Each row is a point. To make a cloud, some directions were put in groups of two or more. Within a group, all points are equally far from the middle, so they leave a hole (a ring in 2 directions, a hollow ball in 3). The other directions are filled evenly. Then the cloud was stretched, turned, moved and blurred a little. How many holes are there, and how many directions does each take, smallest first?

Cloud (14 x 2):
[[-58,-1],
[-37,-20],
[-1,-28],
[28,33],
[-37,-17],
[-35,-1],
[38,-49],
[-42,-48],
[-56,45],
[34,-5],
[-39,-20],
[-55,18],
[-17,14],
[-39,-6]]
Holes: 0

Cloud, 13 rows:
[[24,2],
[-57,19],
[25,-8],
[22,-14],
[-60,7],
[-57,-2],
[26,-5],
[13,17],
[-12,28],
[24,-11],
[22,-14],
[-17,-25],
[22,-14]]
Holes: 1 (2)

Cloud (13 x 2):
[[41,-35],
[-33,22],
[49,-4],
[26,-47],
[-14,49],
[31,38],
[27,41],
[-33,19],
[47,9],
[-27,37],
[-34,11],
[16,-48],
[37,-40]]
Holes: 1 (2)

Cloud:
[[-53,-1,-56],
[-32,-35,-51],
[37,17,31],
[-1,1,32],
[-40,8,-56],
[-37,-38,-52],
[25,-15,5],
[-31,-23,-54],
[31,32,36],
[9,26,-51],
[-14,22,-55],
[24,7,31],
[33,-9,-2],
[13,-27,3],
[-44,13,12],
[-11,60,0],
[-58,-8,-57],
[19,-23,4],
[38,1,-16],
[-58,16,-40],
[-7,-1,-51],
[39,2,18]]
Holes: 1 (2)

Cloud, 21 rows:
[[-34,14,40],
[55,4,-46],
[13,12,29],
[22,-18,-44],
[60,18,-44],
[40,-30,-45],
[-25,0,-1],
[16,-1,27],
[-24,45,6],
[47,-19,-20],
[-24,47,11],
[45,-25,-43],
[44,-9,-11],
[23,8,-48],
[53,-6,-45],
[-27,-2,3],
[36,-2,3],
[29,-24,-45],
[46,-31,-27],
[-25,23,44],
[6,22,33]]
Holes: 1 (2)

Cloud (28 x 4):
[[-9,-37,21,-10],
[2,-15,10,1],
[-6,18,13,-8],
[17,3,17,32],
[46,0,-16,0],
[-13,12,33,4],
[36,4,-3,5],
[21,9,6,-8],
[-14,-22,-5,19],
[8,21,-60,11],
[-23,-21,-1,-17],
[43,6,-14,-13],
[11,9,-23,55],
[-10,6,34,8],
[-2,19,-2,-5],
[-17,-5,9,-33],
[-3,22,23,-20],
[-7,13,11,-30],
[15,-6,-35,22],
[38,36,-13,2],
[-20,6,-15,4],
[21,-8,-32,23],
[20,7,-32,14],
[6,17,-32,36],
[13,-9,-39,10],
[-3,-23,28,-1],
[-13,31,-1,-27],
[16,22,1,11]]
Holes: 0

Cloud:
[[-20,0,-40,45],
[12,-35,-18,-1],
[-30,33,-32,-10],
[2,-36,21,-14],
[3,26,13,28],
[1,-22,32,-7],
[-39,-13,-13,9],
[2,-36,17,-27],
[-5,14,22,17],
[10,46,-13,-16],
[4,-30,23,4],
[-12,-28,12,26],
[1,0,32,0],
[-19,30,-45,10],
[-7,-45,7,-22],
[3,-43,-3,30],
[-9,-28,-32,57],
[-26,-13,-39,14],
[-7,37,-11,-51],
[4,-13,-44,-1],
[-5,31,-50,4],
[24,12,2,-16],
[9,-39,-3,-6],
[8,-25,21,16],
[-9,-1,-33,-34],
[-10,-18,-44,60],
[-25,42,-5,-2],
[-6,43,-41,41],
[-10,34,-49,9],
[1,-42,-25,14],
[-27,-4,-42,6]]
Holes: 1 (3)

Cloud:
[[-1,35,28,-10,11,-16],
[-20,18,-9,3,4,15],
[4,23,52,13,3,1],
[-8,-24,-2,33,-5,4],
[34,7,-34,-17,6,5],
[10,3,-8,-23,-32,-7],
[-25,-23,-9,19,32,10],
[10,14,17,13,38,20],
[11,22,-19,-3,17,-31],
[20,-4,-20,27,7,8],
[0,-47,27,9,13,5],
[-26,7,-19,13,-13,-2],
[-11,-37,6,21,37,14],
[0,5,10,13,37,-25],
[18,-5,45,-12,-32,-13],
[-4,-14,17,32,-2,-23],
[-13,-16,1,-14,1,-29],
[21,-9,1,30,13,11],
[19,11,-6,-19,17,20],
[-13,29,-4,5,-25,-8],
[-4,14,20,3,23,27],
[-21,-26,6,8,22,18],
[-27,-3,17,0,7,-32],
[21,-18,2,5,43,16],
[-10,17,35,10,19,18],
[-12,32,6,2,14,10],
[4,-12,32,24,15,-30],
[22,-43,20,8,2,-13],
[24,1,-18,24,6,11],
[-28,-6,-29,18,8,-1],
[-8,-12,-17,-9,-6,-37],
[0,-18,-9,6,-25,16],
[15,26,35,-10,18,-22],
[17,7,60,-13,-11,-16],
[-3,12,-16,15,37,-12],
[11,-18,16,13,-13,-39],
[38,-10,25,1,-1,-28],
[27,15,-18,-25,2,8],
[13,8,-3,2,-23,25],
[31,11,-27,6,-2,21],
[-12,-40,25,22,18,17],
[-31,-4,-23,16,9,-1],
[-3,11,-15,15,38,-11],
[32,29,14,-6,-24,-26],
[27,-20,-1,3,-14,-34],
[29,8,-6,-7,-21,21],
[9,24,38,14,25,4],
[-5,-39,18,32,18,13],
[15,5,21,-4,25,29],
[14,11,-14,-10,19,-35],
[17,21,-5,-28,-27,-16]]
Holes: 3 (2, 2, 2)

Cloud:
[[45,7,13,6,11,29],
[14,-7,2,14,-1,0],
[-23,-9,12,-5,1,-1],
[-4,1,37,14,23,-3],
[-2,2,-10,-8,-6,-19],
[-36,-9,-21,8,15,-17],
[19,-5,11,10,23,28],
[5,31,-13,34,15,19],
[-38,14,19,-3,17,3],
[-59,2,-11,13,26,-2],
[18,25,-10,28,2,19],
[-8,23,10,-7,-4,11],
[4,4,24,1,-10,22],
[14,-20,-14,25,4,6],
[23,-8,0,22,3,17],
[-31,-19,-2,-2,-13,-1],
[-43,8,5,-20,4,17],
[11,-29,11,34,3,-5],
[13,8,-13,23,20,-1],
[9,-20,-18,33,7,-5],
[8,-39,26,-1,9,-5],
[-60,13,-14,10,-8,-20],
[24,-26,26,7,21,16],
[-30,16,8,19,1,-2],
[-35,-22,-4,7,-20,-15],
[-33,34,-8,10,-12,4],
[-36,39,-4,10,8,-14],
[6,-34,22,-3,35,31],
[30,22,-6,26,16,-17],
[-51,7,-13,2,0,12],
[14,-24,34,13,31,20],
[-38,8,5,9,21,23],
[13,-1,-3,-1,15,1],
[-51,-3,-7,-13,19,7],
[-26,0,-8,17,-5,-7],
[32,-31,5,4,26,38],
[5,1,6,16,1,-22],
[-26,6,-4,-7,19,4],
[15,6,7,-9,11,14],
[-22,-14,14,9,16,30],
[1,22,14,5,6,-3],
[0,5,18,-8,6,-5],
[23,0,29,26,20,5],
[-1,-20,10,21,16,-14],
[11,21,6,31,-2,-12],
[-2,-4,23,-3,-22,-17],
[-1,7,29,13,-6,12],
[-1,12,30,-18,25,19],
[-16,-25,-2,-4,-3,-24],
[-11,-9,-29,10,0,-16],
[11,7,4,3,42,34],
[-37,14,-18,-2,30,-17]]
Holes: 0

Cloud:
[[-19,-3,-5,-12,-32,-5,23,2],
[14,-48,-14,11,2,-10,-26,-10],
[13,-29,-17,28,4,0,9,26],
[-13,-37,24,-5,-7,1,36,10],
[7,-3,-32,30,3,-8,-29,28],
[-18,4,-21,-24,5,-27,2,-17],
[-9,-37,-30,-30,-23,25,-5,0],
[6,-53,3,-1,-20,20,-29,34],
[15,-47,12,-1,-27,-15,-14,26],
[1,-48,-27,-17,-3,-22,-19,-4],
[-15,22,-5,-3,16,-7,-25,32],
[15,-7,7,-22,-17,1,10,-15],
[9,-8,-17,12,-34,-7,3,-30],
[-18,-43,-44,-14,-8,-12,0,-2],
[32,9,-22,15,-17,26,-44,-7],
[-12,5,-30,11,-7,-7,-1,-29],
[20,5,-34,30,10,-6,-44,5],
[11,10,-25,-42,-14,-1,-12,14],
[30,0,-3,41,-46,2,9,4],
[6,3,-26,-25,-32,2,-27,15],
[14,25,-33,15,-5,12,-44,31],
[8,-12,-49,-13,32,-9,-3,7],
[24,12,20,8,20,23,-16,-13],
[35,44,-24,28,-9,16,-9,-3],
[-13,26,-23,10,-18,-10,14,19],
[14,27,-30,17,5,-25,-14,-7],
[-3,-18,16,6,16,44,-9,22],
[7,-13,-13,30,2,24,-36,-6],
[38,3,3,26,11,-12,17,10],
[-1,-29,42,14,-8,-6,10,13],
[-15,-60,-5,-21,-5,-3,24,18],
[4,-4,-40,-35,-10,5,-45,32],
[7,34,-16,6,-14,-5,12,27],
[13,21,1,7,18,4,-11,45],
[2,11,-38,-35,23,-2,-47,20],
[3,-56,-12,-12,4,0,-21,-4],
[-8,31,-11,-7,8,35,-16,7],
[19,-12,-21,-7,15,33,16,25],
[-6,10,0,9,7,-21,-8,8],
[17,-53,13,-8,-6,13,24,-18],
[5,10,-1,42,-12,30,-40,28],
[23,-30,-9,47,-9,-4,2,25],
[31,9,-15,11,-11,10,-46,36],
[10,-16,-31,21,-24,4,8,26],
[30,19,18,16,25,32,-1,11],
[31,-13,-7,10,12,20,-32,38],
[4,-7,-36,22,14,14,-7,7],
[-7,-51,25,-11,2,13,0,20],
[-9,8,-2,10,-4,-10,13,-22],
[7,-5,14,28,27,25,14,19],
[5,-30,16,21,4,5,42,11],
[23,-12,-27,-4,-12,4,-11,51],
[12,-1,10,2,-2,50,-1,3],
[27,-49,29,9,-18,30,25,19],
[41,-12,11,20,3,21,-25,49],
[12,-20,2,26,12,-4,-39,36],
[13,35,-24,24,12,21,10,-17],
[18,-14,-10,19,-14,38,15,34],
[12,-16,-3,9,37,3,2,-6],
[15,12,8,-9,-3,17,23,39],
[17,11,-36,-12,-23,-16,-2,19],
[29,20,-6,19,-16,14,-50,10],
[-26,-43,-18,-4,-18,7,28,20],
[2,-46,7,33,-32,8,-22,5],
[-17,-14,-50,0,13,0,-25,-8],
[7,41,8,36,-2,23,-12,27],
[-23,-41,-27,-22,20,11,-23,9],
[6,-39,-36,-17,-31,-2,-16,-4],
[-19,-15,24,-1,-27,-2,25,10],
[14,-12,-41,-27,9,-15,13,20],
[35,12,-16,29,-6,13,-49,32],
[4,7,18,41,-9,15,38,13],
[-6,-1,-44,-12,21,-17,-44,15]]
Holes: 2 (3, 3)

Cloud (71 x 8):
[[14,-5,-7,23,14,46,-3,-8],
[37,18,1,-12,-19,0,16,19],
[1,-6,25,14,12,5,34,17],
[11,-17,18,10,-18,40,21,0],
[-22,-28,5,5,45,7,23,-6],
[-6,-42,5,18,-31,11,-17,34],
[-25,-42,-6,-10,10,19,14,13],
[36,-8,-20,-15,-38,0,-9,23],
[8,-6,19,5,-8,60,4,-1],
[-8,-5,35,-9,32,10,24,14],
[8,13,10,-31,11,10,27,-27],
[31,-26,-13,27,25,21,-10,25],
[-22,-4,-18,-34,16,0,-3,-7],
[6,9,10,-33,-28,17,-11,14],
[-8,-12,38,0,17,3,-12,-15],
[38,-18,33,-6,-1,-5,8,16],
[6,-39,-1,-43,30,-40,18,-7],
[-16,29,25,6,1,-25,-12,30],
[7,14,6,3,-57,24,-16,31],
[-22,-45,-4,-2,17,11,16,21],
[4,-12,22,30,23,8,10,10],
[14,-4,-18,-37,12,-20,-11,19],
[9,-45,3,-20,45,-15,9,-3],
[-14,-26,-5,-9,-18,-29,-5,16],
[5,-35,-12,18,-17,-16,2,13],
[-16,41,12,-7,-9,13,-13,15],
[3,-35,4,-36,-14,-19,-7,-2],
[-22,-6,-5,14,23,-23,12,27],
[4,-24,18,-11,20,25,21,38],
[27,25,19,11,-13,-28,-8,22],
[24,-10,5,-18,-51,-11,7,2],
[28,-31,-3,-29,31,-14,-9,15],
[29,-8,-24,-52,7,-10,24,5],
[-8,18,-17,16,4,11,-18,27],
[27,29,12,16,-16,-19,-25,19],
[47,-17,0,-11,-9,40,4,16],
[-4,-29,-8,-38,7,-8,-4,-16],
[18,-47,3,-39,16,-23,30,-2],
[-8,-6,8,-31,39,-51,2,-3],
[11,14,34,-14,-2,13,-22,29],
[-14,14,17,3,-22,51,-5,19],
[-3,18,-1,-24,33,-2,-17,1],
[33,-21,-22,-19,10,-20,30,31],
[-34,-5,-4,-32,24,-14,5,-18],
[4,-13,-5,-57,2,10,22,-8],
[-17,-10,-23,-28,-8,-32,13,-3],
[-6,-12,-13,3,8,41,-33,16],
[-10,-2,29,32,19,18,-1,26],
[5,-8,12,20,0,10,20,-15],
[-33,3,17,6,12,-25,-8,14],
[-1,35,-5,-24,8,-18,-8,-8],
[-6,-4,-27,-46,6,-22,6,-11],
[1,8,29,-17,-7,12,-10,-22],
[20,29,7,-33,21,-15,26,-2],
[-6,-7,21,16,-16,4,33,19],
[9,-9,6,-34,4,43,18,1],
[38,-17,-28,-24,9,-4,-2,-1],
[-14,-11,-23,-16,-10,23,-7,23],
[22,-1,22,15,-2,-38,-2,-1],
[-18,3,37,19,-41,8,-13,22],
[-17,-22,12,-20,26,-15,-8,-19],
[-15,-2,27,42,-7,4,-15,24],
[-4,20,-7,-6,-29,24,15,38],
[-17,-17,37,-1,-2,18,10,29],
[13,-21,-9,-18,-46,-17,0,9],
[9,11,13,17,1,55,4,33],
[0,-10,-12,4,5,29,-37,34],
[-13,-35,-19,4,-14,11,18,18],
[-5,31,19,-22,-2,19,-12,3],
[-7,36,7,-23,-31,-4,6,9],
[-9,2,-14,3,54,29,15,15]]
Holes: 3 (2, 2, 3)
